Rows are points. Each copy is the shape, with its points in the same order, turned, moved and blurred by noise. Some copies are also mirrored. Which?

Shape, 8 rows:
[[ -1 -34]
 [-36  47]
 [-15  39]
 [-33   2]
 [ 35 -35]
 [-14  45]
 [ 20   2]
 [ 21 -39]]
Copy 1 (8 x 2):
[[-13  29]
 [-38 -53]
 [-19 -44]
 [-40 -11]
 [ 24  35]
 [-16 -49]
 [ 14  -4]
 [ 10  38]]
Copy 1 is: mirrored
Copy 2 (8 x 2):
[[-16 -29]
 [-52  39]
 [-36  38]
 [-51   1]
 [ 26 -36]
 [-39  37]
 [  9   8]
 [  5 -36]]
Copy 2 is: only turned
Copy 3:
[[ -7 -36]
 [  5  49]
 [ 21  34]
 [-13   7]
 [ 31 -56]
 [ 27  42]
 [ 33 -13]
 [ 10 -50]]
Copy 3 is: only turned
Copy 4:
[[-35  10]
 [ 32 -51]
 [ 33 -26]
 [-11 -28]
 [-21  45]
 [ 36 -28]
 [  8  14]
 [-28  39]]
Copy 4 is: mirrored

Shape, 8 rows:
[[  7 -61  31]
 [ 42 -18  20]
 [-18 -55  -3]
 [-23  65   2]
 [ -7 -44  20]
 [-24  31  14]
 [ -2  50  18]
 [ 16  14  -8]]
Copy 1:
[[-62  27  21]
 [ -9  40   8]
 [-66   0  -9]
 [ 42 -55  -1]
 [-52   5  14]
 [ 12 -41  10]
 [ 36 -28  13]
 [ 10   0 -19]]
Copy 1 is: mirrored
Copy 2, 8 rows:
[[ 61  -2   7]
 [ 15 -36   6]
 [ 43  25 -24]
 [-70  28   8]
 [ 39  13  -1]
 [-33  36  13]
 [-53  10  23]
 [-23  -8 -13]]
Copy 2 is: mirrored
Copy 3, 8 rows:
[[-20 -42  61]
 [ 11   3  47]
 [-51 -37  34]
 [ 16  -2 -61]
 [-23 -38  36]
 [  5 -24 -32]
 [ 25  -3 -37]
 [ -4  14  -2]]
Copy 3 is: mirrored
Copy 4:
[[  5 -67  10]
 [ 38 -26  15]
 [-19 -59 -16]
 [-34  53  16]
 [-11 -49   9]
 [-32  25  24]
 [-17  44  28]
 [ 14   9  -9]]
Copy 4 is: only turned

Shape, 10 rows:
[[ -5  12  18  -5]
 [  3   6  17  19]
 [-79 -28 -35  -7]
 [-78   2 -13 -12]
 [  2  23  26 -25]
 [-41  48 -15  42]
 [  9 -10  38  -2]
 [ 43   6  37 -19]
 [ 32   4  62 -21]
 [-15  33 -37  15]]
Copy 1:
[[-18   2   4  -3]
 [ -3   1 -11  -7]
 [-73 -69 -25  19]
 [-83 -33 -18  23]
 [-18  14  29  -5]
 [-29  12 -45  51]
 [ -4  -1   7 -37]
 [ 19  11  33 -30]
 [  3  25  33 -51]
 [-13 -15 -12  52]]
Copy 1 is: mirrored
Copy 2:
[[ -3  11  16 -13]
 [  4  24  12   6]
 [-59 -62 -13  18]
 [-67 -38   7   0]
 [  8  12  27 -37]
 [-65  39 -15   4]
 [ 21   9  36   1]
 [ 43  21  30 -27]
 [ 41  22  56 -27]
 [-29  21 -35 -15]]
Copy 2 is: only turned
Copy 3 (10 x 4):
[[  7  -1  37   0]
 [ 13 -13  29  20]
 [-61  36 -25  -6]
 [-50  47  10  -2]
 [ 15   2  52 -19]
 [  7  53  19  51]
 [  3 -33  44   0]
 [ 40 -38  52 -20]
 [ 24 -43  73 -18]
 [ 24  38  -3  16]]
Copy 3 is: only turned

Shape, 13 rows:
[[ 14 -19 -33 -15  12   6  10  48]
 [ 12  25  36 -26 -20  -6   7   7]
 [ 30  34   8 -14  -1  21 -27  25]
 [ 26 -15 -35 -22  -1  17  53   6]
 [-46  -6  37  -5  21   1  17 -11]
 [-16   3  24  35  -5   2  23 -74]
 [ 25 -15  -8  10 -24   6  32  20]
 [-49  16   0  36 -48  -3  -2 -39]
 [ 21  -5   7  27  24  26   8   3]
 [-25 -22  41  39 -44 -51 -15 -59]
 [-35   7  35  20 -48 -22 -20 -72]
 [ 39 -42 -61 -61  42  31  18  29]
 [ -6 -36  22  -9 -27  40   2  -7]]
Copy 1, 13 rows:
[[ 26 -23   1 -61  38   4  35 -12]
 [  3  17  62  -8  10  -5  20 -19]
 [ 28  31  37 -40  22  -7 -10  -6]
 [ 42 -13  -2 -23  27  31  53 -47]
 [-53   4  12   4  40 -12  24 -36]
 [-14  17 -16  67  15 -11  11 -45]
 [ 33 -19  10  -4  28  15  40  -3]
 [-31   2 -21  39 -26   8  -4   1]
 [ 24  18  -6  -2  60 -10  14 -19]
 [-24 -33   9  75 -17 -48  -4 -11]
 [-31  -4  11  67 -28 -22 -20 -25]
 [ 54 -28  -6 -89  55  16  29 -75]
 [ -2 -31  20  11  45  27 -13 -26]]
Copy 1 is: only turned
Copy 2:
[[-30  30 -39  11  42  16  22  15]
 [-12  22  34 -12  -2  32   3 -23]
 [ -5  20  -5 -22  37  24 -29 -27]
 [ -4  52 -32  24   9   4  47 -14]
 [ 11 -22  46  -5  16   4  51  12]
 [ 45 -17  41  19 -19 -44  24 -25]
 [-10  38  -7  36   0  13   5   1]
 [ 30 -22  18 -17 -45 -27  -2  17]
 [ 17   9   2  25  48  -4   2  -8]
 [-11 -54  58  23 -54 -40  -9  -2]
 [ 18 -48  46  -7 -57 -21  -7 -20]
 [-33  29 -77  17  68  23  69 -28]
 [ 16 -27  -5  27  -4  41  17  -2]]
Copy 2 is: mirrored
Copy 3 (13 x 8):
[[ 39  -6 -30 -36   7  -5  27  32]
 [-14  47   1 -15  -6   1  31 -17]
 [-15  38 -11 -44  18  27   8  23]
 [ 65   1 -33  -4   7  13  36 -13]
 [ 28  10  42  -2 -22 -20 -10 -20]
 [  7 -11  30  36   7  16 -19 -59]
 [ 32 -11 -12  14  14  14  50   7]
 [-22 -29   5  40 -38  32 -11 -26]
 [ 32  -1  24  -7  33  26   6  11]
 [-53 -39  32  48  -1 -16   7 -57]
 [-50 -18  25  26 -18  13 -10 -68]
 [ 95  -7 -47 -76  35  -1  28   9]
 [ 20 -22  28 -33 -14  30  37 -21]]
Copy 3 is: mirrored
Copy 4:
[[ 13 -46  26 -18  27  17  18  24]
 [  5  35  37 -42  -5  21 -13   0]
 [ 16  15  15 -11  11  53 -24  18]
 [ 34 -39  30 -29  -8  16  47 -19]
 [-45  10  62  -1   7 -14   1 -17]
 [ -8  26  48  34 -44 -27  -2 -52]
 [ 28 -26  38 -19 -25  10  18  18]
 [-36  26   5  23 -49 -26   5  -7]
 [ 18 -15  56  21  -8  25  -7  -7]
 [-22  28  31   5 -49 -78 -38  -8]
 [-36  45   4   6 -56 -46 -39 -31]
 [ 31 -88  24 -38  42  43  23 -26]
 [-26 -25  47 -27 -43  18 -12 -12]]
Copy 4 is: only turned

Shape (15 x 9):
[[ 24 -33  11  61 -24  23   8 -58 -25]
 [-41 -52 -19  63   1 -21  35 -29  11]
 [ 15  30  33 -29  44  -1 -15 -14   6]
 [ 13  27 -32  -2  10   0   7  -5 -47]
 [-35 -31 -44 -18  56  -5  39   7 -46]
 [ 27  15 -38  25  53 -38 -25 -12  30]
 [-16   7   0 -19 -19  -8  23 -14 -45]
 [-56  32  43   0 -35  14  40  17  26]
 [ 40  40 -49 -25  11  43 -18 -22  24]
 [ -1   2   1 -23 -18  -6 -30   7  23]
 [-14 -29 -25  48  55  37  19  37  23]
 [-13  -7  -1  62   3  49 -24 -49 -41]
 [ 44 -56  -6 -27  -3   9  24 -53  -6]
 [ 10 -44   9   8  33  44 -43  43   7]
 [ 31 -45   1 -30 -29 -40   1 -33  26]]
Copy 1 (15 x 9):
[[ 19 -30  27  16  -7  11  26 -83  -3]
 [ -6 -45 -10  43  46 -22  31 -40  36]
 [  8  54  27 -44  32 -35 -29 -13 -12]
 [ 12  35 -27  14  16  22  -2 -12 -29]
 [-26 -10  -9  29  81  18   0  30 -35]
 [ 66  14 -31 -11  65 -28 -28 -21  21]
 [-33  29   5  29   1   2   2  -3 -12]
 [-64  43   2 -18  -1 -35  52 -14  40]
 [ 16  44 -34 -55  26  37 -42 -46  11]
 [ -2  15  -5 -28 -10 -16 -26   4  34]
 [ 18 -33 -14 -42  78   3  54  -2  19]
 [  4 -35  -8 -17  -3  -3  21 -80 -45]
 [  2  -4  53  18  30  39 -41 -36  26]
 [ 23 -40  14 -75  15  -3   5  25  -1]
 [ 11   1  33  25   2   5 -50 -12  64]]
Copy 1 is: mirrored
Copy 2 (15 x 9):
[[ 38 -23   7  19 -24  51   1 -71 -19]
 [  8 -31  57  22  16  32  39 -17 -56]
 [ -1  40  14 -34  23 -21 -31 -21  31]
 [  4  15 -51 -13  13   2   5 -12  -9]
 [-19 -26 -15 -11  90   3  41  -2 -18]
 [ 39  30  13 -24  24  16 -43  33 -32]
 [-21 -19 -25 -10  -3 -19  28 -29 -10]
 [-57  28  39  26 -34 -17  45  -9  20]
 [ -4  32 -31 -45  -8  60 -26  16  30]
 [-14 -14  11 -10 -17  -8 -26  20  20]
 [  7   8  30  45  62  55  18  19  16]
 [-10   0 -11  35  11  59 -22 -76 -25]
 [ 36 -56   8 -52   0  26  12 -38  23]
 [  3 -25  16  41  41  25 -42   4  60]
 [ 26 -53  31 -49 -32  -6  -6   2   6]]
Copy 2 is: mirrored
Copy 3 (15 x 9):
[[ 44 -12   8  63  -7  33 -22 -57 -39]
 [-11 -36   6  85   9 -12  20 -27   4]
 [ 28  37  30 -38  41  29 -21 -14  24]
 [  7  13 -13 -22  25  19  12 -29 -50]
 [-36 -49  27 -25  38   2  40 -21 -26]
 [ 39   5 -33   5  77 -10  -4  -8  16]
 [-19  20  14 -16 -17   9  12 -45 -32]
 [-26  49  27  17 -52  30  13  21  27]
 [ 34   2 -62 -41  25  69 -12 -11   3]
 [  1  15 -16 -21  -4   6 -42 -11  24]
 [ 10 -54   8  29  31  22   6  57  -5]
 [  2  -5   6  61  26  68 -33 -36 -50]
 [ 46 -46  13 -13 -11  22  -6 -76   8]
 [ 15 -41  21 -10  18  19 -68  35 -17]
 [ 33 -10  -7  -5 -19 -26 -28 -66  36]]
Copy 3 is: only turned
